Every row gives one point. To make a cloud, some directions were put in groups of two or more. Within a group, all points are equally far from the middle, so they leave a hole (a ring in 2 directions, a hollow ball in 3). The other directions are filled evenly. Then the cloud was stretched, turned, moved and blurred a little. How many holes are there, and how many directions does each take, smallest first?
(in the rows, 128 means zero)

Cloud (14 x 2):
[[ 85 148]
 [133 166]
 [106 124]
 [ 86 109]
 [110 160]
 [163 164]
 [146 165]
 [ 86  81]
 [119 143]
 [166 121]
 [132 166]
 [ 89  89]
 [160 149]
 [145 165]]
Holes: 0

Cloud (19 x 3):
[[ 90 138 173]
 [ 91 147 149]
 [177 104 172]
 [161 129 165]
 [191  92 139]
 [ 81 126 112]
 [ 94 145 179]
 [121 127 156]
 [121 183 108]
 [107  90 105]
 [138 114 118]
 [ 86 137 157]
 [ 89 116 165]
 [159 102 153]
 [104  92 142]
 [ 83 133  88]
 [106 123 142]
 [117  89 130]
 [145  74 128]]
Holes: 0

Cloud (31 x 4):
[[124 170 176 153]
 [ 73 168 133 134]
 [ 90 149 153 168]
 [ 94 175 107 111]
 [ 99 134 144 168]
 [ 71 123 131 149]
 [160 158 174 123]
 [ 79 164 154 136]
 [162 108 179 113]
 [115 118  77  95]
 [118  84 155 108]
 [139 143 147  93]
 [147 147 173 112]
 [118 183  95 116]
 [ 83 124  96 104]
 [118 131 113  82]
 [150 149 111  81]
 [ 92 134 144 167]
 [ 91 163 149 121]
 [173 144  94 108]
 [141  93 132  88]
 [175  86 159 120]
 [122  81 102 107]
 [143 145 160 101]
 [167 118 169 105]
 [141 166  98  89]
 [151 153 162 105]
 [120 145 166 109]
 [146 166 177 134]
 [124 172 176 145]
 [131 176 110  97]]
Holes: 1 (4)

Cloud (49 x 6):
[[134  83 133  74  83 112]
 [114  72 155 104 149  93]
 [126 110 108  84 127 167]
 [ 91 111 116 163  92 102]
 [143 154 137 166  79 124]
 [126 159 169 122  84 130]
 [115  84 111 146 145 117]
 [141 136 124 157  83 157]
 [130  75 157 152 109 132]
 [ 85 155 115 171 112  96]
 [156 128 181 153 111  79]
 [139 145 190 108 125 156]
 [ 98 163 154 128 144 143]
 [ 91 142 152 169 143  98]
 [160 149 146  96 127  98]
 [121 124 110 106 116 182]
 [106  90 134  72  83 124]
 [152  80 135 142  94 115]
 [110 104  86 117 107  74]
 [119 146 178  97  88 118]
 [164 152 125 120 120  80]
 [ 71 143 165 113 138 123]
 [150 114 129 164  78 120]
 [127 125 138 116  76 160]
 [136 109 150 138  98 180]
 [140  79 124 112  87  89]
 [126  88 182 127 137  80]
 [ 82 135 189 140 120 113]
 [145 136 136 113 150  87]
 [107 135 117  98 123  64]
 [117 157 101 130  96 156]
 [173 129 175 137 117  82]
 [ 88  92 191 105 128 156]
 [ 87 117 139  92  78 123]
 [145 149 168  89 132 137]
 [172  79 140  91 110 131]
 [155 146 164  85 103 104]
 [133  94 191 155 124 142]
 [119 103 127  94  86  65]
 [148 154 182 168 111 119]
 [135 159 114 169 128  80]
 [130 150 100  99 117  83]
 [ 83 141 175 153 112 100]
 [166 113 187 137 123  88]
 [107 117 117 147  99  58]
 [106 113 111 106 102  57]
 [101 104 204 110 125 153]
 [160 153 119 133 122  76]
 [104 102 116  82 141 162]]
Holes: 3 (2, 2, 2)

Cloud (84 x 8):
[[124  95 124 144 131 153 100 179]
 [100 159 117 143 149 170 182 118]
 [134 148 150 169 103 142 164 181]
 [107  87 147 142 150  76 103 138]
 [ 74 104 121 145 126 116 146 109]
 [167 192 138 138 107 151 190 131]
 [160 189 113 162 129 127 159  92]
 [112 150 154 170 127 128 106 165]
 [ 76 145 112 110 146  81 159 117]
 [125  68 164 142 101 118  76 150]
 [ 80  98 143 128 161 145  98 124]
 [ 94  91 155 135 131 131 166 157]
 [149  98 157 126  78 122  72 130]
 [ 91  86 165 126 121 186 134 135]
 [ 81 145 138 140 129 121 185 109]
 [165 109 102 148  97 119 160  81]
 [151 165 125 178 118 137  96 112]
 [ 98 105 104 185 115  91  89 139]
 [ 93  80 139 126 143 109 144 151]
 [150 108 128 186  82 136  78 133]
 [129  87 118 100 131 161 102 160]
 [128 106 100 185 123 160 187 111]
 [116 123 120  69 124 162 160 116]
 [ 88 113 141 126 150 169 121 106]
 [119  88  73 161 168 157 158 126]
 [166  73 131  87 127 118 136 111]
 [119 153 159 127 105 173  84 126]
 [ 85  86 117 196 114 139 153 164]
 [115 162 174 120 164 161 155 132]
 [ 80 153 187 127  93 155 129 151]
 [102 115 152  86 109 188 142 134]
 [110 127  78 161 125 116  86 134]
 [ 77 105 110 118 125 149  99 148]
 [140  90 140  92  81 123 101 144]
 [119 151  78 132 115 157 165 106]
 [132 138 156 146  81 159  76 133]
 [111 136 164  77 135  89 174 118]
 [149 146 159  90 144 161 158  83]
 [154 175 127 163 115 168 143 112]
 [153 178 151 109  92 116 145  74]
 [128 141  98 201 126 131 124 150]
 [135  89  54 153 146 111 155 108]
 [145 125 130 127  59 161  91 142]
 [123 129 177 164  83  97 106  95]
 [116 164 136  82 126 177 142 112]
 [178 137 126 120 100 105 137  81]
 [134  95 137  71 103 120 128  95]
 [109 109 106 199 131 150 114 101]
 [131 147 162 150 100  68  68 107]
 [156 170  81 165 117 113 190 131]
 [125 165  95  91 158 121 136  80]
 [105  77  70 134 119 109 164 118]
 [143  97 141  88  64 143 121 151]
 [ 98 112 121 169 168 127  83 137]
 [150 164 156 163  73 126 122 138]
 [143 145  95 117 119 131  90 142]
 [102 154 177 127  84 105  80 103]
 [119 169  89 149 111  97 187 100]
 [ 90 125 108 113 169  89  84  87]
 [ 90  84 126 143 162  98 152 107]
 [105  90 103 132 194 112 107 117]
 [129  82 148 102 117  81 142 123]
 [151  83 132 164 140 150 184 127]
 [103 161 143 119 116 140 155  78]
 [114 108 158  69 157  80 130  82]
 [124  78 143  95 145 175 147 141]
 [147 155 176  88  80 140 169 129]
 [ 82 126 148  78 109 121 118 138]
 [158 101 165 124  74 160 162 117]
 [106 117 146 106  74  94 155 116]
 [111 134 132 103 133 153 133  74]
 [152 163 171 129  74 145 135 151]
 [134  69 107 129 104  90 174 111]
 [115 124 124 134 116 175 204 112]
 [ 91 118 181 129 106  97 150 125]
 [112 132 139  94 105 161  97 101]
 [135 137 100 100 173 145 158 142]
 [114 159 170  89 112 114  65  92]
 [102 129 109 139 174  86  91 135]
 [100 129 153 181 123 151 115 163]
 [119 166 112 179  80  97 149 119]
 [126 157 187 108  98 135 144 166]
 [136 113 167 130 107 114 123 161]
 [116  67 162 141 138 173 110 154]]
Holes: 1 (6)

Cloud (96 x 9):
[[134 115 108 119  68 197 119 138 108]
 [152 113 107 150 133 163 109 113  73]
 [130 141 126 138 145 141  90 115 157]
 [144  96  92 171 124 152 131 152 109]
 [129 133 115 126  93 130 126  80 161]
 [136 173 143 132  64  75 174 157 147]
 [129 168 138 136 118 157 202 118 136]
 [125  96  88 114 128 154 138 162 166]
 [121 163 158 124 117  81 165 141  73]
 [ 91 142 103 108 159 123 131  91 100]
 [109 192 131 102 105 156 134 147 157]
 [ 88 147 111 126  85  98 140 151 179]
 [116 174  96 134  74 183 112  97 112]
 [ 94 156 122 175  66 164 107 144 122]
 [140 181  76 142 103 215 111 146 131]
 [123 170 123 101 163 144 163 139 115]
 [128 177  89 164 135 151 122 105 163]
 [ 84 135 119 110 102 182 149 171  86]
 [133 156  92 139  99 141 170 172  81]
 [109 123  97 139 147 158 188 154 143]
 [116 129  82  96  82 117 177 148 140]
 [115 125 119 172 113 172 139  88 130]
 [113 171 119 128 134 127 144 118 184]
 [159 154 118 133  54 111 161 119 114]
 [139  99 112 161  77  97 104 132 136]
 [124 158 105 142  94 166  66 166 116]
 [104 131 112 134 133 159 195 146  89]
 [109 104 151 142 116 133 168  95 123]
 [ 77 108 138 107 121 159 161 115 126]
 [114 153 128  91 131 162 135  95 150]
 [127  82 137  98 110 114 118 155 112]
 [ 99 121 170 119  85 127 162 114 115]
 [ 87 199 138 133  93 100 170 133 117]
 [140 128 101 177 133 154  79 122 104]
 [116 179  58 112  96 164 148 147 136]
 [139 134 107 103 112 149 168  94 163]
 [108 130 117 130 158 200 102 100 111]
 [138 190 108 140 158 168 138 120 102]
 [ 91 155  86 155 148  90 141 111 126]
 [129 119 129 124  80  95 126  85 141]
 [ 93 160 124 107 101 102 184 142 173]
 [ 99 169 153 106  95 152  96 114  94]
 [106 153  85 161 161 165 126 155 102]
 [122 138  90 155  98  85  94 150 145]
 [130  96 133 107  84  69 137 130 105]
 [142 168 135 131  62  91 184 166 132]
 [120 155 100 200 122 136 100 146 105]
 [156 151 163 158 130  94 156 155 144]
 [149 161 105  81 104 145 140 165 143]
 [141 164 147 128 147  92 170 131  95]
 [155 152 152 146 119 140 188 173 138]
 [ 82 148  63 134 108 116 118 128 152]
 [104 113 107 111  62 155 131 118 124]
 [162 130 137 171 121 163 118 125  74]
 [ 97 145  95  81 139 114 128 104 117]
 [162 112  84 144 119 178 100 155 135]
 [163 134 162 116 109 109 102 148 140]
 [154 185 114 185  89 120 161 115 123]
 [ 79 122 127 104 136 168 176 137 105]
 [101 162  83 168 160 164 116 143 126]
 [ 99 192  74 153  90 101 136 117 102]
 [135 156 108 126 141 212 154 107  91]
 [139 139 121 115  58 187 131 130 128]
 [149 138 151 192  86 153 133 137 102]
 [127 154 103 161 136 108 161 142  69]
 [127 156 126 100  87 142 176 173 168]
 [143 132 170 148  95 169 165 129 105]
 [136 107  90 148 117 124 120 125  72]
 [118  98 173 124  86  89 137 140 105]
 [ 81 156 108 119 157 160 157 154 135]
 [124 136 155 109 129 214 124 145 119]
 [110 120  96 100  72 179 132 124 102]
 [124 132 126 180  63 133 112 124  92]
 [ 90 209 116 145 128 162 152 148 125]
 [112 199  86 126 115 184 156 158  92]
 [139 154 106 115  77 211 109 153 140]
 [164 137 102 131 141 154 183 139 157]
 [111 173 124  90  84 193 140 128  93]
 [111 188 135 143 132 175 118  99  75]
 [124 159 147 113 118  84 163 170  94]
 [110 175  97 174  75  83 144 150 108]
 [121 153 114 120  72 155 156 181 167]
 [134 125  87 155 123 186 144 132 179]
 [ 98 187 104 112 119 183 149 137  60]
 [ 71 137 112  92  96 130 165 151 144]
 [116 127 131 151 121 106 204 127  93]
 [185 145  95 149 115 111 166 131 133]
 [135 169 101 112  80 184 136 172 155]
 [ 88 117  76 116 143 154 171 118 134]
 [108 149  77 137 105 155  74 152 143]
 [115 146  92  78 131 127 148 158 149]
 [136 131 135 200 113 142 147 131 146]
 [131 168 142 129  58  96 179 131 100]
 [ 73 152 124 134 139 148 133 149 158]
 [114 110  96 111  95 145 146 166 181]
 [130 167 155 121  75 109 106 115 134]]
Holes: 3 (3, 3, 3)
